Each row of a before or after table is a point. The points were changed in one or more steps. Then noise was added and the rows were shuffled. The steps act on columns, c1 being the first. Write out the steps. A step turns or swaps two columns, mirrors them in a line or flattens them onto one, adds a multiple of one to another, or multiplies or shifts one. Angles are multiples of 10 degrees, from the lower column toward the higher: turns from -170 to 170, lines from 10 to 170 but not 90. Use the fewest steps. Two steps may share a column if one is a turn and the other turns, adds or multiplies; they go together, in the order done. Otherwise the lowest column goes first.
(in the rows, 128 means zero)

Before (10 x 2):
[[158 155]
 [ 69  99]
 [111 108]
 [116 150]
 [166 149]
 [140 138]
 [102  84]
 [123 107]
 [121 145]
 [ 82 103]]
After:
[[102  82]
 [155 159]
 [110 110]
 [138 140]
 [152 118]
 [ 84 104]
 [107 122]
 [149 165]
 [146 122]
 [100  69]]
Steps: swap c1 and c2

Before:
[[111 137  77  88  92  94]
 [ 77  89 132 120 131 163]
 [147 144 135  87 179 156]
 [ 82 131  76 122 164 135]
 [123 119 133 110 139 112]
 [153 136  97  82 142 132]
 [124 122 110 137  87 129]
 [106 142 106 116 133 135]
 [139 126 152 141 165 131]
 [102 138  74 101  86 188]
 [106  59 102 147 149 117]]
After:
[[122 120 133 112 134 146]
 [154 139  97  81 116 135]
 [105  60 103 146 121 153]
 [111 137  77  89 179 123]
 [127 123 112 138 155  97]
 [ 83 130  78 121 100 149]
 [101 140  74 101 109  58]
 [139 126 151 142 102 156]
 [ 77  89 131 121  98 108]
 [107 140 105 116 119 126]
 [148 143 136  87  74 149]]
Steps: turn c5 and c6 by 130 degrees

Before (8 x 11):
[[117 113 157 135 152 148 110 107 125 141 131]
 [ 89 134 137 140 113 112 152 105 124 144 128]
 [133 113 111 157 101 129 149 121 127 157  91]
 [135 155 149 141 173 132 114 125 148 168 146]
 [125  94 141 152 112 127  91  96 142 137 112]
 [134 149 123 103 124 122 148 105 133 119 131]
 [120 144 114 126 110 121 135 121 127 107 115]
 [129 141  95 147 131 148 123 114 195 136 132]]
After, 8 rows:
[[171 134 115 140 113 112 151  98  74 122 128]
 [135 155 151 141 174 131 134 124  98   8 146]
 [130 141 112 147 131 148  99 110 146 104 131]
 [134  94 165 152 112 127 114  86  93 106 112]
 [118 149 109 103 125 121 137  99  82 148 132]
 [142 113 160 135 152 148 139 100  74 102 132]
 [129 143 113 126 109 122 122 119  77 195 116]
 [132 113 101 156 101 129 128 120  77  41  90]]
Steps: turn c1 and c10 by -160 degrees; multiply c10 by 3; turn c3 and c7 by 50 degrees; multiply c8 by 1.3; shift c9 by -50

Before (12 x 18):
[[149 104 159 137 106  76 161 135 110 123 109 111 123 137 133 184 104 138]
 [125 154 120  59 105 140 146 187 121 171 219 142 130 113 127  81  89 136]
 [113 143 131 145 116 142  98 103 145 178 158 133 131 155 125 120  96 174]
 [126 123 120 120  60  92 154 144 109  85 125  89 131 131 132 137 114 148]
 [148 129 162 130  40  87 132 131 116 122 120 113 100  99 126 142  95 132]
 [144 141 108 153 126 131 124 108 127 179 125 123 122  95 136 108 120 177]
 [115 117 150 116  61 102 135 182 123 119 126 106 127 103 143 186 127 150]
 [137 160 100 115 147 147  94 113 165 165 129 124 106 129 128 123  94 141]
 [128 184 108 165 131 172 123 113 117 175 126 143  96 143 131 132 100 155]
 [121 120  98 142 126 146 103 123 129 166 159 154  86 134 149 105 115 138]
 [141 160 107 155 131 141  97 106 128 156 150 158 136 124 104 130 129 132]
 [132 100 147 154  59 100 143 163 106 112 136  61 135  93 130 155  82 113]]
After, 12 rows:
[[145 140 106 154 127 134 118 109 129 180 125 122 122  95 133 110 120 177]
 [150 101 159 138 109 134 226 138 108 123 113 111 121 137  76 184 105 141]
 [115 117 151 115  81 142 151 177 123 116 124 106 128 100 102 187 128 149]
 [124 156 120  57 110 123 183 188 121 167 219 141 131 111 142  81  88 139]
 [125 121 118 118  80 132 205 143 109  87 125  90 133 130  94 138 116 147]
 [121 121  97 142 128 150  53 124 129 165 158 154  84 134 147 104 114 138]
 [135 100 147 153  80 132 174 162 106 110 137  62 135  92  98 156  82 113]
 [110 143 134 143 118 126  38 100 145 178 157 131 132 156 143 121  97 177]
 [126 183 107 164 131 131 112 114 117 176 125 142  95 146 172 132  99 157]
 [142 163 110 155 131 104  35 107 125 154 150 159 137 122 141 128 126 133]
 [147 128 162 130  67 128 141 135 116 120 121 116  98 101  85 140  98 130]
 [137 158 100 115 144 127  27 114 163 168 126 121 106 132 145 124  92 142]]
Steps: multiply c5 by 0.7; swap c6 and c15; multiply c7 by 3

Before (12 x 48):
[[123  96 109 127 103 105 151  89 151 126  74 130 135 135 119 170 100  87
   94 138 125 112 110 118 139 143 128 149 125 161  88 117  86 148 114 141
  140  92 141 170 144 153 127 131 149 145 131  71]
 [143 134 123 119 150 116 113 119 155  92 135 126 111 146 160 157 124 115
  124 148 114 125 110 125 118 108 162 166 155 124  97 121 144 117 129 131
    7 110 109 109 123 100 131  95 155 115 129 142]
 [140 142 186 113 149 131 119  92 156 109 129 106 122 139 109 109 181 136
  109 122 143 130 100 120 125 107 147 136 133 114 145 135 143 116  83 111
  149 106 155 154 154 110  96  96 127 129 143 142]
 [143  98 130 114 138 104 116 132 167  87 110 122 161  90 112 109 103 146
   87 138 136  94 135 153 109 120 159 133 141 133 127 131 116 174 132 142
  116 104 121 104 149 148 110 107 124 113 141  85]
 [124 106 176 153 148 143 131  88  72 125 143 115 122  79 135 110 196  28
  124 156 123 125  99 116 104 111 150 143 143 124  99 166 147 151 116 123
  102 133 135 188 152 116 100 121 127  97 137 140]
 [133 144 101 110 145 115 118 160 158 127 141 139 149 134 111 128 116 113
  119 154 146 119 100 129  79 128  62 165 155 132 100 120 109 118 104 132
  153 133 103 122 146 143 110 146 126 215 119 125]
 [118 101 110 126 147 101 152 129 167 110 134 123 114 118 154 124 101 146
  133 154 144 125 134 119  81 124 153 134 162 133  99 118  96 117 108 121
  141 130 114 109  69 140 143 129 148 155 148 142]
 [108 148 175 113 134 146 113 111  85 136 116 126 115 138 153 108  94 128
   86 157 114  80 136 130 134 175 110 161  59 117  92 140 150 143 139 127
  130  68 115 179 124 145  91 134 125  98 125 116]
 [141  99 125 152 114 108 116 104 148 129 139 138 146 138 114 128  93 123
  130 148 203 127 135 120 141 187 157 161 163 115 110 138 149 156 131 109
   62 119 112 171 146 113 130 142 139  92 102 139]
 [122 133 110 126 141 144 115  98 120 102 136 118 110  83 112 182 205 148
  188 155 123  48 103 128 148 119  67 157  90 121 105 137 142 118 132 131
  128 131 122 145 149 115  94 130 133 170 143 137]
 [136 108 126 117 128 143 117  91 134 123 108 130 126 133 116 174  86 148
  209  79 128 116 107 128 133 107 158 136 155 113  99 119 153 127 124 142
   81 109 167 191 138 149 109 130 118  94 142 141]
 [143 127 167 165 150  97 176 105 151 131 111 119 112 150 119 118  90  68
   95 129 112 119  96 116  66 107 132 144  21 114 101 153 133 118 102 105
  150 118 155 160 142 123 105 123 128 104 123 123]]
After (12 x 48):
[[137  97 125 117 129 142 117  80 134 123 108 130 126 133 115 174  86 147
  209  79 128 116 108 127 133 106 144 136 155 113  99 119 153 126 124 118
   81 108 106 191 139 150 108 130 118  95 142 142]
 [117  85 110 125 147 101 152 142 167 111 135 122 115 118 154 124 101 146
  133 154 144 124 133 120  81 124 149 134 162 133  99 118  97 117 108 115
  141 129 123 109  68 140 143 129 149 155 148 142]
 [124  92 176 153 149 143 132 107  72 126 143 116 121  80 135 110 195  28
  124 156 123 126  99 115 104 112 147 143 143 125 100 167 147 150 115 117
  102 132  92 188 152 117 101 122 127  97 136 139]
 [141  81 126 153 114 108 116 134 149 128 139 139 145 138 114 128  93 124
  129 148 203 127 134 120 141 187 158 161 163 116 110 138 148 156 131 111
   61 120  99 171 145 113 130 142 139  91 102 138]
 [124 136 110 125 141 144 114 124 120 102 136 118 110  83 112 182 204 148
  188 155 123  48 104 127 148 119  81 157  90 121 104 138 142 118 132 156
  129 131  98 145 149 116  93 131 133 169 142 136]
 [124  78 109 127 103 105 152 103 151 125  73 131 135 134 120 169 100  87
   94 138 126 111 110 118 139 144 122 148 125 162  88 116  87 148 114 132
  141  92  96 170 144 153 127 132 149 145 131  71]
 [142  79 130 114 139 103 116 136 167  88 111 122 161  91 111 109 103 147
   87 138 135  95 135 153 108 121 145 133 141 133 127 131 116 175 132 118
  116 103 129 104 148 148 110 107 124 113 141  86]
 [109 160 175 113 133 146 113 134  84 136 116 126 115 139 152 108  94 129
   86 156 113  81 136 131 134 176 115 161  59 117  94 140 149 144 140 136
  129  68 108 179 123 147  91 135 125  99 126 116]
 [133 154 101 111 145 115 118 162 158 127 140 138 150 134 112 128 117 112
  119 155 146 119 100 129  79 127  76 165 154 131 101 120 109 118 105 158
  154 134 150 122 146 143 111 145 127 214 120 125]
 [139 150 186 112 149 131 119  90 156 109 129 106 123 139 109 109 182 136
  109 122 144 130  99 120 125 108 149 136 132 114 146 135 142 117  83 116
  149 105 104 155 154 110  96  96 126 128 143 142]
 [143 126 167 165 151  97 176  94 151 131 110 120 112 150 120 117  91  68
   94 129 113 119  96 116  66 108 142 145  22 114 100 152 133 118 103 122
  151 118 115 160 143 122 104 124 129 104 123 123]
 [142 139 123 119 151 116 113 142 155  92 134 126 111 146 159 157 124 116
  124 148 115 125 109 125 118 109 152 166 155 125  97 121 144 117 129 114
    7 110 112 109 122 100 132  95 154 115 129 142]]
Steps: multiply c2 by 1.6; turn c8 and c39 by 70 degrees; flatten c27 and c36 onto the line at 150 degrees

Before, 14 rows:
[[181 155 127  73  97 142  47 196 159 115 113  79 133 153  86  76 162 117
  108 132 111 119 131 104 129 133  69 128 138  63 170  85 129 152  46 140
  142 167  63  89  76 123  59  94  99 161 132 148 125 113 107 181 120 137
  148 186 104 167 143  98 118 173 117 131]
 [101 123  95  87 149 130 119  86 148 138 120 159 127 145 123 145 145 103
  113 133 122 124 121 108 111 136 151 153 126  64 137 114 132 144 138 185
  110 109 173 125 166 155 127 100 106 106 158 157 124 115 113  89 168 167
  145 124 154 139 143 132 100 104 139 111]
 [145 121  61 154 152 159 117  57 129 125 113 124 141 138 113 129 119 117
  114 114  87 126 141 142 131 138 125 138 127 101 129 139 113 128 115 149
  138 108 137 155 139 146 159 111 137  76 142 172 146 127 143 130 164 119
  133 147 107 175 142 116 110 158 128 113]
 [165 158 147  40  96 145  35 172 149 123 115  94 124 110  86  66 147 107
  102 153  94 144 109 134 107 169  77 183 136  97 179  76 151 133  48 141
  124 149 116 103  89 126  69  74  74 147  88 175 129 131 118 206  88 115
  127 145  86 194 125 137 135 168 152 153]
 [135 103 120 112  93 172 144 138 137 125 144 151 120 115  78 133 145 174
  161 167 132 125 107  90 100  95 186  91 170 147  71  97 124 127 170 132
  164 131 136 116 127 135 191 162 108  90 114 137 205  91 147 127 125 179
  145  60 111 151  97  72 183 131 156  88]
 [165 179  98  43  44 136  58 172 167 118 110  89 126 106 105  62 115 122
   95 117 136 167 140 133 116 147 105 156 158  94 176  51 141 163  74 117
  112 126  98 121  86 137  72 106 103 127 127 195 173  70 110 187 108 123
  161 151 113 145 151 118 170 135 135 126]
 [116 103  92 147 155 134 109 118  99 122 113 123 144 125 130 135 123 103
  110 133 108 141 135 144 150 125 139 142  79 111  97 144 115  93 159 160
  131  89 147 157 145 153 155 155  79 125 142 142 131 136 124  97 183 140
  130 136 129  88 134 121 143 170 128 129]
 [146 103 100  99 146 107 108 138 142 150 129 145 120 121 123 126 109  98
  131 114 132 142 148 173 110 139 141 159 123  68 100 134  97 137 150 140
  146  86 135 127 126 162 188 146 109  95 179 115 138 124 133 112 165 120
   89 150 109 133 144 137 121 136 142 124]
 [115 104 112 116 165 123 111  99 134 133 120 109 120 134 135 124 134 119
  115 104 107 160 149 134 131 135 155 112 149 116 138 137 135 109 149 117
  140  86 143 166  94 137 155 119  92  77 157  88 130 110 141  89 147 143
  114 109 121 112 141 139 120 146 105 121]
 [144  84 127 133  87 182 125  83 142 140 149 129  96 155  95 117 116 183
  118 164 160 138 156 105  88 100 173 107 173 185  43 121  97 131 173 131
  149 128 143 118 135 115 176 148 107 118 139 124 146  89 123 129 127 139
  165  92 126 149 101 128 184 130 161  66]
 [120 100 106 142 106 159 158 127 194 142 166 104 116  98  92 175 115 160
  119 141 172 144 163  93 118 111 147 100 171 150  55 133 108 118 154 130
  146 123 146  90 116 121 197 124  94 112  92 137 177 118 136 114 119 156
  135  84 113 134 109  79 184 138 181  63]
 [141 111  96 123 191 156 137 127 148 120 133 149 122 129 131 143 121 123
   72 140 104 116  85 127 126 144 173 127 123  76 127 133  95 118 132 139
  114  84 139 149 147 175 144 128 101 124 131 111 155 128 107 124 122 139
  117 172 130  98 136 153  86 173 134 134]
 [105 104 112 140 180 146 115  87 124 144 148 118 109 148 152 121 122  81
  100 140 119 122 121  90 133 122 178 127 109  76 131  96 124 151 137 148
  165  72 138 123 129 187 161 132 120 133 136 115 115  87 135 115 153 125
  120 106 104 134 159 114 176 142 118 131]
 [129 125  78 123 146 118 103  53 131 174 104 132 115 128 122 144 138 100
  133 136 135 142  94 128 123 123 163 130 119 117 169 127 107 163 151 156
  128 102  83 150 153 142 172 126 126 129 136 122 108 120 130 106 149 170
   95 129 113 111 170 146 162 125 107  93]]
After:
[[104 103 110 140 180 146 115  87 125 142 150 119 137 148 149 121 121  80
  100 107 119 121 120  90 133 123 178 128 108  76 126  96 123 152 138 148
   86  72 137 123 128 188 160 132 121 132 137 115 115  87 136 115 151 125
  121 116 106 131 158 114 175 142 118 132]
 [102 124  94  88 148 130 119  86 148 138 120 159 114 144 122 146 146 104
  113 124 123 126 121 107 112 137 150 153 127  64 163 115 132 144 138 184
  140 110 175 124 165 155 127  98 106 105 158 156 125 114 115  90 167 167
  145 123 154 142 143 133 100 103 139 118]
 [142 110  96 125 190 157 136 128 149 120 134 149 116 130 132 142 121 124
   73 171 104 117  84 127 127 145 173 127 124  75 119 134  94 118 132 138
  134  84 138 148 147 176 145 127 101 124 131 111 155 128 107 124 123 139
  116 116 129  99 135 155  87 172 135 121]
 [180 155 126  73  97 140  47 194 159 114 112  78 142 153  85  77 162 116
  107 187 113 120 130 103 129 131  70 129 136  63 166  85 129 151  46 140
  121 167  63  88  75 123  59  94  99 162 131 149 125 113 108 180 120 138
  148 124 103 161 142  98 117 172 117 143]
 [145 122  61 156 152 157 120  56 130 124 112 123 145 138 113 128 119 118
  114 147  88 126 140 142 130 139 124 138 127 101 151 138 113 128 114 150
  129 108 138 155 137 145 159 112 136  77 142 171 145 127 142 130 165 118
  134 141 108 177 143 114 111 158 127 131]
 [165 158 147  40  96 146  35 173 150 122 115  94 123 112  87  66 148 108
  103 144  94 142 108 133 105 169  76 182 136  97 142  73 151 132  49 140
  128 149 117 103  90 126  69  75  72 147  88 176 129 131 119 206  87 115
  126 105  87 184 125 136 136 168 152 173]
 [164 179  98  45  45 136  58 172 167 117 108  87 116 108 105  63 114 122
   95 152 137 168 140 134 116 148 106 155 158  95 180  52 142 162  75 118
  139 126  99 120  87 137  72 106 102 127 127 196 172  69 110 188 110 122
  161 138 113 145 150 118 171 135 137 133]
 [115 105 113 116 164 122 111 100 133 134 121 109 130 134 134 124 135 118
  115 109 107 159 148 135 131 133 155 112 149 115 149 136 134 109 149 118
  114  87 144 165  94 138 154 119  91  75 157  89 130 111 141  89 146 143
  114 151 121 116 141 139 121 146 105 115]
 [145  85 128 133  86 181 123  84 145 140 150 130 116 156  96 117 117 184
  118  92 161 138 158 103  89  99 174 108 173 185 136 120  97 130 174 130
   90 129 143 119 135 115 177 148 107 118 140 123 146  88 123 130 126 140
  166  90 126 168 102 127 184 130 162  76]
 [120 100 106 142 105 159 158 127 195 143 166 106 131  98  92 176 113 160
  119  84 172 144 163  93 120 111 147  99 170 150 153 134 109 119 153 129
  108 123 146  90 115 121 198 125  93 111  93 137 176 119 136 114 118 156
  136 117 113 155 109  79 186 138 181  68]
 [136 103 120 113  92 172 144 139 136 125 144 152 145 115  78 132 144 174
  161  61 131 124 106  90 100  95 185  91 170 146 129  96 126 127 171 132
   94 132 137 115 127 135 191 162 110  91 114 138 205  90 147 127 125 180
  145  88 110 163  95  71 183 131 155  98]
 [147 103  99  99 146 107 109 138 141 150 130 145 135 121 121 126 109  98
  132 151 133 143 147 172 110 138 141 159 122  68 105 134  96 138 152 138
  110  86 134 126 126 162 188 145 109  96 179 116 138 123 132 112 163 120
   89 142 108 135 144 136 121 135 142 125]
 [129 126  79 125 147 118 104  52 132 173 103 131 117 127 120 142 138 100
  131 130 136 142  96 129 123 123 163 130 118 116 223 127 107 162 152 156
  120 101  85 150 153 142 172 126 125 129 135 123 108 119 131 106 148 171
   95 121 113 125 169 146 163 125 108  89]
 [117 102  92 146 156 135 110 118 100 122 113 123 142 125 130 134 122 103
  109 137 107 141 134 144 150 124 138 141  78 111  95 143 116  93 159 161
  137  88 149 157 145 153 154 154  80 126 142 143 132 136 124  96 183 142
  132 124 128  90 135 120 142 169 128 115]]
Steps: mirror c13 and c37 in the line at 20 degrees; turn c20 and c56 by -90 degrees; add -1.5 times c64 to c31; turn c58 and c64 by 20 degrees

Before:
[[133 148 126 151  87 125 143 111 112 175 118 134 118 111 131 143 122 138
  137 142  85 118 172 128 118 115 121 120 121 129  98 127 121 151 221 118
  150 114 126 125 147 125 143 132  93 144 109 134 123 153 131 120 136 139
  183 137 118 139 101 122 111 154 124 108]
 [131 127 104 144 144 136 119 110 102 133 106 137 119 133 136 126 127 133
  136 105 143 132 169 130 142 135 125 169 128 137 222 133 132 124 249 127
   96 131 154 173 120 112 139 103 108 113 148 114 150 118 133 130  76 167
  129 150 115 146 122 125 127 156 123 124]
 [ 86 122 114 133 142 128 109 116 123 127 135 130 126 119 132 120 141 107
  122 111 131 103 153 131  78 121 110 136  84 143 113  82 152 128 151 130
  113 115 136 125  79 122 123 119 145 120 132 125 150 109 103 131 126 119
  126 121 111 134 137 129 159 117 169  89]
 [130 149 127 151 149 135 117 117 128 131 116 145 175 109 138 143 150 129
  136 116 130 104 123 132 129 113 110 169 106 130 120 125 123 117  93 117
   99 113 158 116 142 143 135 118 157 117 152 122 113 153 113 127 146 119
  133 117 100 156 128 119 107 118 109 106]
 [122 128 150 150 124 110 109 109 133 128 104 120 129 208 123  99 132 127
  127 200 125 133 172 123 141 125 143 145 146 122 125 135 128 121  98 129
  125 124 119 117 105  97 139 124  38 141 135 121  99 121 117 116 136 131
  125 126 119 157  94 133 119 155 138  86]
 [117 123 145 147 146 114 184 187 129 128 104 143 116 115 101 121 153 137
  124 117  88 134 169 124 137 120 125 168 145 114 136 136 123 116  80 127
  151 130 118 131 145 119 135 134 147 113 160 133 130 123 135 139 118 123
  136 158 132 142 127 128 159 162 130  88]
 [126 127 106 109 142 125 126 110 138 131 143 116 118 127 131 131 137 130
  138 108 142 108  96 190 111  76 129 149 138 121  98 113 131 113  78 129
  131 127 143 147 125 132 130 122 153 118 133 122 150 142 136  78 131 128
  118 141 130 148 136  99 134 153 117  92]
 [135 138 112  80 141 182 106 163 102 125 117 143 155 117 142 120 149 136
  132 112 120 137 169 135 135  83 110 115 146 132 107 108 112 122  99 133
  128 100 126 118 119 120 130 120 160 113 137 140 151 150 117 126 102 117
  113 116 134 155  74 127 109 155 118  92]
 [135 147 145 132 127 109 102 125 140 141 133 134 117 113 130 144 120 130
  108 128 136 130 144 123 137 134 131 167  98 146 143 115 157 130 102 127
   86 108 139 125 125  96 122 108 112 117 146 144 121 146 132 127 145 118
  124 125 100  49 119 134 139 121 113  88]
 [ 75 133 184 125 130 149 112 124 126 129 106 130 171 178 116 139 129 128
  124 103 119 126 124 131 141 134 139 153 126  92 122 127 138 186 101 115
  107 122 210 126 146 123 138 135 155 119 102 132 148 153 103 139 122 122
  127 218 130 147 135 134 141 124 124 146]
 [137 146 116 130 129 113 102 112 142 136 154 102 133 118 114 145  98 137
  134 122 143 109 159 124 136 130 127 165  92 106 121 121 116 116 114 125
  140  92 118 189 142  94 127 125 155 143 163 115 122 138 127 134 147 190
  138 116 131 146 138 138 107 137 120 123]]
After:
[[124 127 109 109 148 127 127 111 141 131 145 132 122 125 125 134 138 127
  143 108 147 105  96 192 143  75 132 152 135 123  95 113 132 117  80 126
  131 123 167 144 124 136 131 120 154 117 133 120 145 145 139  79 133 131
  116 140 126 148 136 101 137 152 117  95]
 [113 119 145 150 129 119 185 189 129 128 107 152 121 115  46 119 157 143
  127 139  86 136 168 122 137 122 125 165 146 129 138 136 121 123  79 126
  150 129 142 131 140 120 133 136 145 138 160 132 132 125 131 141 115 122
  136 159 137 142 127 128 130 161 128  88]
 [131 137 111  85 127 183 109 165 102 121 116 149 150 118 174 121 150 134
  127 117 117 140 172 137 138  84 110 117 148 125 106 112 115 122  94 132
  131 102 143 119 119 120 129 119 162 140 137 145 152 146 118 126 104 120
  114 116 129 156  73 128 121 158 119  96]
 [138 150 115 131 149 118 100 114 144 138 151 110 133 117 142 142 105 137
  135 134 145 111 158 123 111 131 126 161  94 125 120 123 117 118 112 122
  140  90 139 185 139  90 129 126 156 129 166 116 121 136 127 135 145 192
  136 116 135 144 133 139 101 131 123 124]
 [131 150 126 154 131 134 115 118 129 128 119 152 177 112 169 146 147 131
  130  91 127 102 122 128 137 115 111 167 105 128 118 127 124 118  89 118
   97 111 178 114 141 146 136 118 160 134 153 121 112 155 115 131 151 114
  135 121 101 156 129 117 123 118 109 108]
 [ 90 123 117 134 137 126 114 115 124 130 137 143 123 117  84 123 141 110
  120  97 134 105 153 128 156 123 111 138  85 132 109  82 157 125 155 133
  116 113 156 127  77 121 121 120 148  86 135 128 147 105 100 133 125 122
  127 120 111 133 136 128 154 117 165  88]
 [121 125 147 146 127 114 110 111 136 127 104 117 131 213 134 100 131 130
  130 199 129 133 172 125 108 125 144 143 139 130 127 135 125 121 100 125
  126 123 138 118 105  96 136 122  37 137 136 118 105 118 113 118 138 131
  125 128 118 159  94 131 124 158 136  86]
 [135 147 145 130 121 109  99 125 138 142 135 132 115 115 116 145 118 131
  104  88 135 134 144 118 133 133 131 166  97 134 144 114 157 130 102 129
   83 107 162 123 129  95 124 108 108 142 144 143 121 146 134 126 145 121
  121 121 103  49 114 137 135 121 114  87]
 [135 147 128 148  96 127 141 113 114 172 120 102 124 107 159 141 119 138
  136 164  84 125 173 134 116 117 123 122 117 125  95 125 124 150 223 118
  148 116 148 128 147 125 141 128  94 112 108 138 125 155 127 119 137 145
  183 136 117 140  99 121 120 153 129 105]
 [ 74 134 182 127 124 148 105 125 127 130 106 136 167 176  94 137 133 129
  129  80 122 122 125 129 133 131 139 157 126 131 121 130 138 187  99 115
  106 123 233 121 149 124 142 128 153 140 102 134 148 158 105 141 118 120
  124 219 128 148 134 134 127 122 123 150]
 [130 126 104 144 132 136 118 110  99 136 106 148 121 132 139 123 130 131
  132  75 141 133 170 131 141 135 130 170 124 126 223 127 133 120 250 128
   95 132 173 170 123 113 136 105 104 147 150 118 149 117 136 132  77 167
  126 151 119 146 122 122 136 153 118 126]]
Steps: turn c5 and c12 by 50 degrees; turn c15 and c61 by 50 degrees; multiply c15 by 2; flatten c19 and c30 onto the line at 170 degrees; add 1 times c37 to c20; turn c25 and c46 by 110 degrees; shift c39 by 20
